Each wall is flat, endless, passes through zero and stands at right angles to its row. A trip goes straight from one point to another. Which walls does it cross, in order?

Walls:
(1): [4.5 4.2]
(2): [ 0.8 -2.7]
(3): [ 0.4 -2.8]
(4): [-4.2  8.6]
(5): [5.1 1.6]
(6): [1.6 8.4]
Trips:
[ 3.9 -0.2] to [-2.7 -4.1] -> 6, 1, 5
[ 1.0 -4.0] to [-0.8 -2.6] -> none
[-2.5 -1.7] to [-0.3  3.3] -> 4, 2, 3, 6, 1, 5

Walls:
(1): [-5.0 -0.4 -3.7  3.4]
(2): [ 3.5  3.7  0.4 -2.9]
(3): [-2.4 -0.8 -3.8 -4.5]
(4): [-4.3  7.5 -7.5 -0.6]
(5): [-0.6  4.1  1.5 -8.9]
(6): [-1.2 12.8  5.3 -1.4]
(7): [ 7.0 -1.7 -5.7  6.6]
(8): [-1.3  4.6  0.4  5.5]
(9): [-5.2 -6.2  2.5  3.8]
Trips:
[-0.3  6.7 -0.4 -2.1] to [ 0.3  1.4 -2.9 -7.7] -> 8
[ 7.5 -1.3 -3.6 -0.1] to [ 1.8 -0.7 -5.5  4.1] -> 4, 1, 8, 2
[-8.4  0.7  2.9  2.4] to [-4.9  8.7 -3.4  1.8] -> 3, 5, 9, 2
[ 2.4 -1.9 -4.3  4.3] to [ 0.8  3.9 -5.8  2.1] -> 9, 3, 2, 6
[-3.7  4.7  4.3  9.7] to [4.0 5.2 5.9 4.1] -> 4, 2, 1, 9

Walls:
(1): [-0.9 -2.4 -0.8 -2.2  0.0 -2.9 -1.5  5.2  0.5]
(2): [ 4.9  6.9 -2.6  1.8 -5.8 -2.0  1.1  0.6  2.1]
(3): [ 4.2 -2.7  1.0 -0.3  1.8  2.9  7.1 -0.2 -7.0]
(4): [-9.0 -2.2  2.4 -1.9  0.9 -3.8  0.1 -8.7 -0.7]
(5): [ -2.5  -5.9  10.9   4.7 -10.6   0.3  -2.6   4.6  -3.5]
(6): [ 2.3  6.6  4.6  0.4  2.6  3.7  4.5 -0.6  2.9]
Trips:
[-7.9  1.2  0.2  5.0  1.1  1.9 -2.2 -3.3  3.2] to [ 6.9 -8.2  0.0  2.1  1.5 -0.2  0.2 11.4  3.6] -> 6, 1, 4, 3
[-5.8 -0.6  2.1  2.0  0.5  2.4  2.2  4.0 -1.6] to [-3.1 -4.3  5.0  1.7  5.6  4.9  5.0 -4.6  8.4] -> 1, 5
[ 3.7 -2.2  1.6  7.5 -1.8 -2.3  4.0  1.5  0.3] to [ 1.9  2.6  0.3 -7.2 -0.9  5.0 -2.0 -7.4  1.8] -> 5, 4, 3

Walls:
(1): [ -6.9   3.9  -8.7 -12.6   4.4  -8.5   1.4   0.1  -0.1  -3.1   4.4   6.3]
(2): [ 0.8 -1.5  1.8 -1.7  7.7  1.9 -4.9  1.9 -1.5  2.4 -1.5  1.5]
(3): [-1.2  6.5 -0.7  0.1  2.4 -2.7 -2.6 -0.2 -2.8  2.3 -0.5  0.0]
(4): [ 2.3 -3.2  2.4 -4.1  0.1 -8.1 -6.6 -4.9 -0.4 -1.5  0.7 -5.7]
(5): [ 3.8  1.4  4.4 10.3 -1.3 -2.6 -3.2  6.8 -2.5 -0.4 -1.1 -4.3]
(6): [ 4.9 -0.1  4.2  1.9 -3.7 -3.5 -1.1 -2.9 -3.8 -1.2  3.7  5.8]
Trips:
[  4.8   4.8   1.8  -3.2  -6.9  -0.7  -1.3  -1.8   1.7 -11.4   0.3   2.6] to [-1.7 -5.4 -6.2  3.8  1.5  1.5  1.3  2.6  3.1  0.3  7.0  3.3] -> 4, 6
[  0.0   0.5  -9.4   4.0   3.0   3.1   1.2   4.5   0.4  -7.4 -11.8  -0.2] to [-5.2 -2.4  5.7 -0.5  7.2  9.2  0.8 -1.7  5.3 -3.3  7.1  0.2] -> 5
[-2.4 -2.1  8.4  1.4 -6.7 -1.9  0.1 -4.2 -6.5  4.9 -4.4  0.2] to [ 2.4  3.5 -1.0 -1.1 -3.8  3.6  3.1  1.6  8.2  3.2  3.6  2.2] -> 3, 4, 5, 6
[-3.2  0.6  4.2 -7.1  3.1 -5.7  0.9 -4.3 -3.2 -1.5  6.8 -3.6] to [-1.0 -1.2 -4.5  2.8  1.8  1.1  0.7 -8.5 -5.0  6.1  1.8 -6.5] -> 2, 6, 1

Walls:
(1): [  3.3  -4.3 -10.8  -1.3   7.3   4.1  -5.6  -2.2   0.0  15.3  -0.3  -1.8
   0.5   1.4   0.2   0.4   5.7   1.3  -7.5  -4.3]
(2): [-2.8  5.1 -4.4  8.1  5.9  0.2 -3.6 -0.4 -2.5 -7.7  1.4  0.9  4.0  4.9
 -2.1 -1.8 -4.8  0.3 -3.3  0.3]
(3): [-2.5  6.2  1.1  7.1  7.4 -4.6 -3.9 -4.0  2.9  1.5  3.8 -3.4  0.3 -7.1
 -7.6  2.7  0.9 -2.2  0.1  3.1]
(4): [ -1.8  -3.4   1.2  -6.9   6.5   0.9  -3.9   1.6  -4.9  -1.6   7.8 -11.2
  -4.5   0.8  -0.7  -1.6   0.0   8.3  -3.1   0.2]
(5): [-4.7  1.2  1.9  0.8 -1.1 -2.0 -1.0 -0.2 -2.8 -5.8 -7.4 11.7  6.0  0.8
 -3.1  5.2 -9.6  2.2 -5.2 -1.9]
(6): [-1.2  0.7 -5.6  0.7 -4.4 -0.2 -1.1 -0.2 -3.0  3.6 -3.4  0.1  0.5  3.9
  4.0 14.3 -5.0 -4.5 -9.4  0.5]
(7): [-2.6 -3.8 -3.8 -3.0 -0.1 -1.5 -8.4  8.1  2.1  6.0 -1.3 -2.2  6.3 -3.5
 -3.4 -1.2 -0.2  5.3  2.5  5.5]
(8): [ 5.1 -3.1  0.9 -1.1 -2.7  1.7 -9.1 -1.4 -4.9  1.4  7.4  0.8 -5.2  1.3
  2.3  4.0  5.5 -0.8 -1.2  3.7]
(9): [ -1.1   5.5  -2.6  -0.5  -2.7  -1.1   0.9   1.1 -10.5  -1.9   1.1  -0.1
  -5.1   5.5   4.0  -5.0   4.7   1.0   3.3  -1.6]
(10): [ 0.5 -1.5 -0.1  6.8 -0.9  2.0 -0.3 -3.1  3.8  5.6  4.1 -2.1  2.4  2.8
  2.1  1.1  4.0  5.6  7.5  0.2]
Trips:
[-5.1 -4.5 -5.3  0.6  0.4 -2.7 -4.5  0.4 -3.5  0.4  1.2 -2.9  1.3 -0.3
  0.9  3.0  0.0 -2.2 -4.7  5.6] to [ 5.5  4.7 -3.1 -2.6 -2.3  6.5 -1.9  1.8  2.2  4.5  5.9 -5.6 -5.2  2.2
  0.6  0.8  2.3 -5.2  0.3 -4.3] -> 5, 9, 2, 10, 7, 3
[-1.9 -2.8 -2.1 -1.0 -1.6  3.9  5.3 -3.0  1.0  0.3  0.9 -1.6  3.8  1.4
 -0.2 -8.7  1.2  0.0  6.9  0.8] to [ -3.8  -4.2  -4.4  -5.3   0.7  -2.9  -9.6  -6.0  -3.8  -3.9  -4.0  -2.9
 -11.1   1.4  -2.3   1.8   6.0   0.9  -4.9   1.4] -> 4, 1, 8, 10, 6, 3

Walls:
(1): [-3.4  2.2  6.2  0.7  0.0 -3.2 -5.7 -1.4 -0.2  4.5  3.7 -4.3 -1.0  0.0
  4.8  2.6  1.1 -2.0 -4.8 -5.5  2.4 -1.6 -3.2  8.8  0.7 -3.8  5.0 -0.2
 -3.5  4.3  0.8  2.0]
(2): [  0.9  -0.2  -1.2  -1.2 -11.9  -2.8  -2.9   7.6  -1.2   3.5  -0.4  -1.0
   4.9   1.8  -2.7  -8.0  -6.6   0.3  -4.6  -1.8   7.2   3.7  -1.0  -4.5
  -1.9 -13.8  -7.0  -2.9  -1.3   1.9   3.9   2.0]
(3): [-3.3  2.1 -8.2 -3.5 -3.6 -3.3 -0.1  0.9  2.4  2.0  7.6  1.3  4.7  1.2
  3.4 -4.3  4.3 -2.0  0.1  5.0  8.7  2.7  2.5 -8.4 -1.5 -3.4 -3.2  8.7
 -6.1  0.8  5.3 -4.0]
(4): [-4.4  1.4  3.3 -2.5 -0.3 -5.6  5.2 -1.2 -3.9 12.6  7.3 -2.2 -6.4 -3.6
 -1.1  0.8  6.1 -0.4 -1.0 -7.4  7.7 -2.3 -1.4 -1.8  3.7 -1.8 -3.1  1.1
  3.3  2.3  4.7  6.1]
(5): [ 1.4 -8.6  2.6 -8.3 -7.2 -2.7 -0.8  3.6  4.4 -1.1 -1.5  1.8 -1.4 -5.0
 -3.4 -2.6 -1.0 -0.9 -4.9  4.6 -4.3 -1.0  0.2 -3.4  0.8  2.8  4.6  3.7
 -7.7 -8.5  0.2 -7.0]
(6): [ 1.8  5.8  2.2  0.5  2.0  2.0  3.1 -0.2  7.0  4.0  3.6 -2.3 -4.1 -6.7
 -4.2 -4.1 -6.5 -3.9 -1.1  2.7 -7.5  5.5 -8.3 -3.4 -0.4  2.1 -1.4 -0.4
 -1.6  6.3  0.2  0.7]
(7): [-4.9 -9.4  2.5 -4.9  2.0  3.7  5.2 -3.2  3.7 -3.2  6.7  3.4 11.0 -1.8
  6.6  1.2 -2.9  3.6 -2.9  0.0  1.3 -1.5 -2.6 -0.3 -2.6  1.0 -4.3  2.5
  3.1  3.9 -7.4  5.3]
(8): [ 0.0 -0.4 -2.3  2.1  2.4 -0.5  1.9  0.0  1.6  2.2 -3.1  1.2  4.3 -8.3
 11.7  4.8 -6.2 -5.2 -1.9 -2.1 -5.3  2.5  1.1 -9.6 -1.7  2.1  1.3 -0.5
  5.8 -1.7  2.0 -4.1]
(9): [ 3.4  5.7 -4.5 -4.5 -3.9  3.5  7.6  1.7  1.4  0.8 -5.3 -6.4 -4.3  0.4
  5.1  0.4  1.7  8.9 -4.1 -2.8 -0.9 -3.3  5.0  3.2 -3.6 -7.9 -4.1  1.2
  0.4 -2.4 -6.3  0.3]
(10): [-1.8  8.8  2.8 -0.6 -1.3 -5.1  1.3 -1.1  0.3 -4.5  1.3  3.5 -0.1  3.3
  7.3  6.1  3.7  3.6 -0.7 -4.3  1.4 -1.3 -4.5 -0.4 -5.0  6.5 -7.2  1.1
  6.1  0.0 -8.9 -3.7]
(11): [ 5.2 -3.2 -3.5 -7.7 -2.2  1.5  3.7 -0.6 -4.6 -2.7 -0.5 -4.4 -1.2  6.9
  2.9  2.9 -0.9 -5.0 -0.2  1.9  8.8 -8.7  0.8  4.2 -3.5 -5.1  5.2  3.4
 -6.7 10.1  5.5 -3.6]
Trips:
[  3.2   0.3  -2.4  -1.9  -0.8   8.3   2.9   3.3  -3.5   7.2  -5.1   0.0
   1.3  -1.0   4.7  -5.3  -0.9  -5.1  -7.7   6.3   5.5   0.8   0.5  -6.8
  -1.4   1.2   0.3 -11.9  -4.6  -1.1  -3.1   2.0] to [  2.2   0.5  -0.9   1.3   0.1  10.4   2.8  -0.8  -3.3   0.0  -3.5  -1.0
  -9.2   5.1  -2.0   4.6   5.9   4.8  -4.2   4.8   0.8   1.3  -6.0 -10.5
   8.1  -3.0  -1.3   5.1  -2.1  -0.4   0.8  -0.1] -> 4, 8, 2
[-0.1 -0.8  5.2  4.2  6.2  2.7  2.0 -1.4  3.5  2.0 -0.7 -2.0  3.7 -4.6
  0.7 -2.0  3.9  1.1  7.5 -2.8  0.9  5.9  0.5 -0.8 -0.3  1.9  0.8 -3.8
 -3.2 -0.5 -4.8 -5.8] to [-4.6 -3.5  1.1 -5.5  0.6 -2.7 -5.6  2.4  2.9  0.7 -7.9 -2.2  0.8  3.6
 -3.0  3.7 -7.3 -7.7 -1.8  6.2 -6.5 -4.0 -6.8  1.1 -6.0  4.1 -5.7 -4.0
 -2.6 -0.9  2.0  2.4] -> 5, 10, 2, 11

Walls:
(1): [-2.4 -3.5 -0.2  7.1  1.3 -1.2 -3.6 -2.6  2.4 -0.4  6.6 -4.1  2.8 -4.2
 -2.0  7.6 -1.9 -2.7 -5.5  2.2  1.6  1.8  1.1  1.3 -6.0 -9.1  0.1  3.1
 -9.3 -2.1 -2.0  2.0  2.1 -7.4  1.0 -2.2 -2.5 -4.7  2.0  3.3  1.8  1.8
 -8.7 -1.2 -7.2 -1.1 -1.8 -2.7]
(2): [ -2.4  -2.0  -5.4   4.1   7.5  12.1  -6.8  -3.6  -2.1   1.9  -3.4  -4.8
  -1.6   5.7 -10.1   2.4  -2.1  -1.4   4.8   3.1  -2.3   4.9  -4.7   2.5
  -3.7  -2.3   0.0  -3.1  -1.5   3.7   0.3   5.0   1.6  -3.9   6.2  -0.7
  -0.2   2.8  -4.3   0.5   8.4  -3.9  -4.4  -0.2  -0.4   5.2   4.3  -8.6]
(3): [ 0.3 -2.7 -3.3  5.0 -1.4  1.8 -1.6  0.2  3.1  3.7 -6.3 -0.8 -3.2 -5.7
  1.1 -3.8  3.3  3.6  2.2 -4.3 -0.6  3.8 -0.5 -1.1 -3.5 -4.0  2.3  2.3
 -5.6  5.4  1.4 -4.8  1.1  0.2  2.0  2.8  4.3  3.5 -3.5 -5.6  0.2  1.5
  3.9 -2.9  1.5  3.8 -3.9 -9.9]
(4): [  4.4  -0.2   5.8   6.7  -0.4  -0.5   1.6  -1.0  -1.1  -4.1  -4.3   4.7
   5.0  -3.5  -1.5   5.1   1.7  -5.7   3.8   0.2   2.1   1.9   2.8  -3.6
  -4.1  -7.6  -0.5  -7.0   0.4  -7.7   0.6  -3.7   4.1  -6.1  -0.3   5.4
  -2.9   0.6 -15.1   2.0   0.4  -4.4  -3.1   6.7   4.2   8.7  -2.9   0.5]
(5): [-3.7  7.8 -2.3  1.1  1.6  2.1  4.2 -5.0  3.9 -0.2 -3.9 -2.4 -0.2  7.0
 -4.5  6.1  0.0 -9.8  6.7 -6.1 -0.8 -4.5 -2.9 -0.6  2.9  6.1  0.3 -8.2
  5.8  2.1 -3.3  6.3  6.7  9.8 -0.5  6.4 -5.0 -1.4 -5.4 -2.0  3.9  0.4
  0.2 -3.7  7.0  5.7 -1.4 -3.3]
(6): [ -1.7   5.3   1.4   8.2   1.7  -2.9   3.8   3.0  -1.0  -1.7   2.3  -1.8
   2.1   3.0   7.3  -1.0   4.6  -0.1 -10.7  -3.0   6.0   1.2  -2.8  -5.4
   7.2   5.1  -3.9  -2.9  -3.5  10.3  -6.8   1.1   6.2  -4.5   2.4   4.4
  -4.0  -2.6  -1.9  -2.6   1.8   0.1 -12.1  -2.4  -5.2   2.3  -3.9   2.5]
(7): [ -0.5   3.7  -0.5   1.2   6.8   0.3   5.1  -4.3  -1.5  -6.6   0.3   6.0
   4.2  10.7   0.8  -5.9  -5.5  -3.3   3.8  -2.9  -5.1  -4.3  -0.4   5.6
   0.0  -0.8   2.7   0.7  -1.2  -1.1  -3.1   3.7  -0.4   7.4  -9.5  -2.6
   9.6   2.6 -13.4   2.9   3.4  -5.1   2.9  -4.5  -4.3  -0.8  -0.2   8.2]
(8): [ 1.5  7.2  7.2  7.7 -6.0 -1.5 -4.5 -1.0  0.4  2.8 -2.2 -4.6 -2.4 -3.5
  4.9  3.5 -6.8  0.6 -2.6 -0.4 -4.5  0.2  2.8 -5.1  0.5  1.9 -1.7  1.2
 -8.4  1.4  1.8 -1.8 -0.8  1.3  5.5  3.8 -1.8  4.0  3.0 -0.7  4.3  4.0
 -4.8  1.2  3.6 -5.1 -3.1  0.2]
(9): [ 4.0 -5.2  2.2  0.7 -3.2  0.4 -5.6 -5.6  2.1  1.6  0.3  5.1 -4.3  7.4
  2.6 -3.6  1.4 -1.7 -3.7  3.4 -4.1  2.9 -2.1 -5.7  8.4  3.9  0.0  7.4
 -4.1 -2.3  2.7  6.4 -5.2  3.9  9.3 -6.2 -0.8  3.6 -2.2  6.4 -4.9  3.6
  0.7  2.3 -1.0 -6.9  1.2 -0.6]
(10): [ -6.6   2.7  -1.9  -3.3   0.4  -4.2  -3.9   1.0  -8.9  -2.2   5.7   3.5
   5.5  -5.7   1.3   1.2   1.8   1.1  -5.8   2.3  -5.3   2.2   0.5  -3.9
   2.8  -2.2  -2.9  -9.8   2.6   4.4  -0.6  -3.5   5.2   1.5   8.6  -1.4
   3.6   4.3   3.4 -10.6   3.8   3.4  -1.3  -5.5   1.7  -6.9   2.2   4.1]
(11): [-1.6 -2.5 -0.8  8.0  1.0  2.2  0.2  0.9 -1.9  3.8  3.0  4.5  5.0 -2.7
 -7.9  0.5  2.5 -0.7  0.0  6.3  1.1  0.8  2.4  6.4  2.1 -1.6  0.0 -1.8
  1.0  7.2 -8.4  0.9 -9.1  2.0  6.4  3.2  1.5  5.2  3.5  0.8 -7.8 -3.3
 -2.5  2.6  2.7  3.8 -6.2 -4.1]
(12): [ 7.3 -0.9 -3.9 -5.0 -0.9 -1.3  3.2 -0.1  4.9  3.9 -3.2  2.0  0.8  1.6
  2.2  0.7  4.1  9.3  5.0  2.1  1.0 -6.4 -0.9 -1.1 -5.9 -0.5 -1.9  5.4
  1.8  5.1 -1.5 -4.2  4.3  7.7  1.5 -0.2  0.9  1.5  1.8  1.4  1.0  9.0
  0.8  3.7 -3.9  1.5  0.1 -4.8]
Trips:
[ 2.1 -2.5  1.0 -3.7  2.7 -4.5 -6.5 -2.1  6.5 -4.1  6.3  5.5  2.7 -2.9
 -0.5 -6.2  2.6  0.3  5.0  1.4 -0.5 -7.2  2.6 -6.3 -1.4 -2.0  0.0  4.6
 -1.8 -0.2 -3.6  0.0  2.3  2.0  5.8 -5.1 -1.0 -3.3  2.0  0.2  0.7  7.4
  0.5 -2.0  2.7 -7.6  0.4  3.1] to [-4.8  0.0  7.6 -7.7  1.5  2.0 -4.3 -0.8  5.4  9.1  6.4  4.1  0.7 -0.7
 -6.9  2.2 -0.5 -1.3 -7.6  4.4  0.6  0.7 -2.0 -1.3  0.6 -4.4 -6.3  6.6
 -0.2  3.0  4.1  4.2  1.0  3.3  3.2 -3.8 -3.7  3.1 -0.3  2.8  4.2 11.0
 -1.3  1.8 -1.2 -1.8 -0.7  0.7] -> 2, 11
[ 9.7  2.7  1.5  7.2 -5.2  2.4  3.0  1.8 -3.9 -4.8  9.4 -6.7 -7.3 -3.5
  5.7  0.8  1.7  0.9 -0.3 -6.3 -4.9  8.7  2.8  1.5  3.7  6.4 -3.3 -0.8
 -0.5 -1.8  6.6 -5.1 -2.1 -1.7  3.8  0.5  4.0  9.3 -3.5 -1.9 -6.8  3.3
 -5.5 -4.2 -0.6 -8.2  0.0 -3.5] to [-3.3  0.0  1.1  3.9 -3.4 -3.1  0.6 -4.9 -3.9  5.5 -0.6 -3.8  1.8  4.0
  6.4  3.7  2.8 -4.5 -7.0 -0.4  0.9 -0.4  0.4 -3.4 -0.6 -3.9  3.8 -6.1
  1.4  3.5  4.1 -3.7  3.4  1.3 -2.4 -4.6 -2.2  1.2 -0.9 -2.7 -5.3 -4.1
 -6.4 -1.4  8.7 -2.2  5.5  7.6] -> 4, 3, 1, 5, 9
